Each row is a point. A path goes straight from each point to the next, and from the last back to the first. The post is the endless flat space through its rows: a point in 2 columns, a line in 3, a plane in 4, and so on, so that a path can go around it. Count how often the path circles the post. Going back the other way cancels.

Post (1 x 2)
[[-24  14]]
Path (15 x 2)
[[-38  42]
 [ -2  47]
 [ 23  15]
 [ -3 -25]
 [-40 -23]
 [-89  19]
 [-92  23]
 [-47   2]
 [-18 -36]
 [  5 -38]
 [-69 -45]
 [-55   8]
 [-51  53]
 [  9  71]
 [-23  68]]
Times around: 1

Post (5 x 6)
[[-27 -18  17  38  61   9]
 [-17   5 -33 -37 -17  43]
 [-13  -6 -31 -38  47  10]
 [-12  15  46 -95 -74  -2]
 [-14 -30  10  41  22 -49]]
Path (8 x 6)
[[-27  31 -10 -33  20   9]
 [-46   0 -19 -46  27  10]
 [-25 -19   5 -68  60  17]
 [  3 -43  30 -39  26 -14]
 [ 33  18 -15 -81 -58   7]
 [ 47   4  33   1 -10   6]
 [ 28 -19  21 -12 -19   0]
 [ 14  20 -24 -16 -15 -15]]
Times around: 1

Post (10 x 11)
[[-33 -10  57  -8  95  51 -38  -8  17   5  10]
 [ -5  25  72 -39 -16 -19  30 -51 -38   8  52]
 [-22 -25 -21   1  17  -3 -45  37  -3 -23  25]
 [-26 -42  17   4  -7  20 -12  38  84  23 -27]
 [-13  24  82   6  22  13  35  52  31  -1   2]
 [-25 -25 -88 -46  24  40  40 -46  -2  59 -86]
 [-46 -15 -29 -91  13  56  53 -19  38  23  -8]
 [ -2 -18   8  53 -53  19  49  34  65 -24  51]
 [-21 -42 -36  13  53 -37  -5 -13  23 -24 -33]
 [-46 -31 -42 -17   9  15 -13 -56 -62 -63 -52]]
Path (15 x 11)
[[  8  22  21 -62   6   5  52   8  29   7 -10]
 [ -6 -13   4 -40  91   5  36 -26 -14  -4 -43]
 [-13 -24  38 -52  40  27  24 -16   9  17 -21]
 [ 28 -47  -9 -39  16   2  15 -40  48  20  -5]
 [-23 -14 -29   1  46  58 -37 -10  40 -14  24]
 [-51  39  69 -21  60  -2  28  62  37 -11   9]
 [-63  42  28 -31   9  41  31  35  18  27   2]
 [-36  20  24 -28 -33  36 -20  22  35 -25 -68]
 [ 22  -4   8 -29  46  44  15 -28  32  32 -43]
 [ -5 -77   2  -1 -23   2  -1  -9  74  56 -20]
 [-26 -19  23  16   3  36  43  12  18   9  15]
 [-86  -2  44 -22 -58  63  -4   1 -26  15   1]
 [-50 -35  -8 -22  30   6  29 -30  -7  -6 -34]
 [-53 -21   9   3  24  -6   1  15  37 -46 -11]
 [ -1  22   5   9  22   2 -38 -53 -37  30  10]]
Times around: 1

Post (13 x 14)
[[-19  17   2  26   1   7  -7 -50  53   6  74 -10 -19  87]
 [-73 -64 -18  12 -32 -95  -2  11  19 -32 -23   5 -52 -14]
 [ 24 -12  24  29  -6 -30 -15 -36  -2   6  30  18 -17  14]
 [ 21 -12  27  -4  -8  59 -26  -6   1 -73 -39 -15  42  39]
 [ 27 -39  24 -13 -46 -13 -77  92 -47 -35 -47   5 -24 -16]
 [-18 -13   0 -14 -68 -33  29  -9   2 -21  45  18 -58  -6]
 [ 16   5 -29 -19  59 -45 -23  34  -3 -16  49  14  18 -34]
 [  4 -37  -4  -7  -4  29 -43   9 -24  13  -9 -34 -30 -34]
 [-41   9  28 -15 -28 -45 -25 -23  19 -27  25 -22  30 -18]
 [ -6  18  30   4 -24 -29  43  22  55  10  33  13 -54 -41]
 [ 46  51  55 -36  43  39  -9  11 -23  18 -22  17 -25   4]
 [ -8  14  37  22 -29  55  49  69 -53 -17 -31 -44 -17  43]
 [-13 -47  -5   6 -52  27   7  51 -15  -3 -19   2  23  62]]
Path (24 x 14)
[[-15 -23   4 -13 -74  11   6  20 -11 -57 -65  17 -19  29]
 [ 19  25  17  29 -14  -2  45  27 -29 -51   2 -31  19  47]
 [ -8   0  48 -26 -15  -7 -10 -18  14  37  12 -24 -35  28]
 [  2  -9   7 -28   3  57   2 -12 -11 -10  12   7   2  69]
 [-40 -28  35  25 -11   4 -25  36  37  -8 -21  18 -56 -32]
 [ 33 -36 -26  46  34  20 -23  14 -16  11  36  25 -23  19]
 [-19 -34   2  48  27   1 -26 -16 -36 -23  39 -27  18  41]
 [  5 -36   9 -49  33  17   8 -29  17  -7  31   7 -76  29]
 [ -1 -12  52  54 -51 -49   1  28  18  16   0 -14 -55  35]
 [-39  11 -38 -27  -8 -41 -35   5  -4   6  13   8 -19  50]
 [-21 -28 -49 -10  -5 -29 -31  31 -14  11  16  20 -17 -22]
 [-42 -23 -15 -19  -6  45 -26  18 -31 -40  16 -65  20 -10]
 [-25 -56  23 -34   7 -64 -37  26  24 -70  -6  21 -49  -3]
 [ 23 -34  -3 -13 -64  19  11   2 -67  -5   4 -45 -15  40]
 [-22 -24 -51 -19 -11 -36  22  35 -18  45 -24 -10 -31  18]
 [ 29  48  25 -10 -54   6  19  -9 -16 -24  -9  43  -1 -22]
 [-24 -22  -8  13  25 -36  22  51   8 -20  14  48  -3  27]
 [ 48  -2  20 -54 -62  83 -38  23 -22 -57  66  -9 -21   3]
 [ 14 -23  12 -37  24 -41   1 -19  78 -68  15  17  15  16]
 [ 54  33  35 -10  21  -9   8 -40   4 -54  -3   2  -3 -25]
 [ 11  38 -23  42  14   9  -1 -29  18 -24  20 -15 -21 -21]
 [ -2   0  13   3  26  79  31  -4   0  -5 -23   7  -3  -4]
 [ 35 -32  90   1 -54  35 -61 -25  28 -22 -15  38 -27   6]
 [-30   1  21  11  -7  36 -58  34 -26 -48 -27 -49   0   0]]
Times around: 2

Post (17 x 18)
[[-42   0  22  -1 -32  -2  -1  63 -11  32 -16  48  45  14 -31  45  10   0]
 [  1 -12  13  12  17 -40 -28  57  -5 -56   3  77  23   5  -7  -7  30  -2]
 [ 11   2   8  11 -28  39  43  -9  22 -55   4   4  82   7   0 -26 -12   6]
 [ 34   5 -33 -34   3 -14 -29 -16 -29  39  16  10  17  11   6  -5  17 -31]
 [-15  30  62 -23 -14 -25 -59 -15 -13  53  33   9 -40 -23 -39  12 -45   5]
 [ 22  -3  47 -34 -45 -27 -72  28 -22  18  14  18  50  30  65  24  -4   6]
 [  3  26   7 -21  42  -5   0 -32  22 -42 -52  52  41   3  49 -27 -15 -95]
 [  2  -6 -27  19  10  45  15  36  14  19 -39 -49  -4 -18  37 -35 -17   9]
 [ 42 -32   8  26 -48   7  -9  52  32  15  23  -4   6  57   9   8 -35  26]
 [-12  25 -16 -30  50   4  39  -3   3  23   3 -54  44  13   9  13 -14 -35]
 [  3 -14  -1 -13 -43  24  61  17 -20  -8  55 -32 -21 -10 -34 -34 -11  -9]
 [ 16  22  18 -27  17  75  47 -48  33  -7  13  13 -54  43  24  -2   5   0]
 [ 18  -6  61  25 -26   1  13 -50  -8 -17 -17  18  21 -10  48  60 -23   8]
 [-27  -1   9  40  -1   5 -80  15   3  -3 -24 -23  23 -18  15  54 -15 -48]
 [ -5  11  -4 -19 -34 -26   5   1 -48 -30 -24 -39  59  77 -63  11  18 -15]
 [  8 -22 -10 -18 -39 -46 -34 -35  55 -30  -7  26   5 -40  19 -32  20   2]
 [  5  64 -47 -76  -2 -17 -15 -10 -35 -17  16 -26  38  21  13  -5 -63 -36]]
Path (29 x 18)
[[ 40  18   3  -9   8  39 -17   8 -45   8  20   5  80 -27  -2  29  13  16]
 [ -3   2  52  -4 -33  52 -16 -29 -15 -43 -18 -17  37   6 -31 -23 -12  -7]
 [  7  14 -11 -42 -20 -29 -56  12  23 -10  -3   2  15  21 -43  48   0 -32]
 [ 10   9  71  -5 -19  26  22 -14  16   4   7   9 -16 -23  26  -1   7 -17]
 [ 27 -39  -7 -38 -15   3   6  12   5  51  -8 -12  27   1  -7  -4  50 -50]
 [ -9 -23 -35 -13  10 -24 -66  22 -18 -20 -21   3  18  -6 -17   5  16 -19]
 [-50   8 -14 -23  19  -4  -6 -13   5   2  28   5  20  16   3  37   1   5]
 [ 21  -8  -3   4 -43  47   0  -6 -25  -7  -5 -37  -6   3  32 -19 -44  17]
 [ -1 -12 -38  16  29  14  26 -21 -29 -38  12 -18  10  29 -38  11 -33   8]
 [ -9  34   7  22  23  22  -8  -5 -60   0 -13  58  -1  26  20  84 -19 -19]
 [ 26  52   7 -26 -58   1 -63  -1 -20  29  43  11  56  -4  61  30   0  -7]
 [ 31 -12  65  11 -55  11  29   5  46 -65 -18 -25 -10  50  -9 -19 -20 -34]
 [ 13 -10 -33  -6  23  50 -19   1   7   0  -9  -9  11  25 -14  44  31   1]
 [ 29  17  72  -2 -13 -23 -51   5  15   4 -24  44  56 -20  -7  29 -57 -31]
 [ 41  10  18 -26  58 -38 -24 -20  29 -24 -23  13  69  62 -38  26  23  34]
 [  5 -21   3  42  28  46 -11  -7  21   1 -18   4  16   0  11  43 -40  19]
 [-13 -58  83  54  -7  22  16  -7   9   8 -12  15   2   7 -36  20 -11 -18]
 [  2 -10   7 -33   4  18   3  43  31  19  29  17  36  -5  26 -13 -13  60]
 [  6 -13 -14 -23 -18 -29  -6 -38 -12  13 -44  10  32  -2  26 -48 -50  30]
 [-34  17  28   1  30 -17  22   6  60  42   0 -16  -5  17 -29  12 -26  32]
 [ 44 -13  -1  23  29 -27  19 -40  30  -7  12 -54  49   7  62  19 -19 -13]
 [  0  -2 -33  18 -29  45 -16 -19 -28 -15 -30  -9  36  16  20 -11  37  34]
 [ -1  20  15 -13 -36 -41  17  -7 -19   0  26  34   2  10   4  12   5 -17]
 [ 20  30 -45 -26 -40   2 -30  10  13  -6  -7   8  37 -39  -1 -59 -13  -1]
 [ -5 -22 -21 -22 -46 -51   4  65  -3   0 -42 -26   2  -3 -73 -28 -41 -15]
 [ 10 -14  37   5  18  16 -15   7 -22   5  -6  64  75  36  17  44  -4 -12]
 [  1 -23 -19  -3 -20   6 -47  -7  42 -27  51  26  62  15  54 -13 -17 -12]
 [  7  65   2 -52 -15   3  -3  27 -30 -12  51  69  36  14  68  -7 -28 -20]
 [ 16  40  26  -3 -81 -30 -56 -13 -19 -18 -22  35  38 -12  13  -1 -20 -61]]
Times around: 3
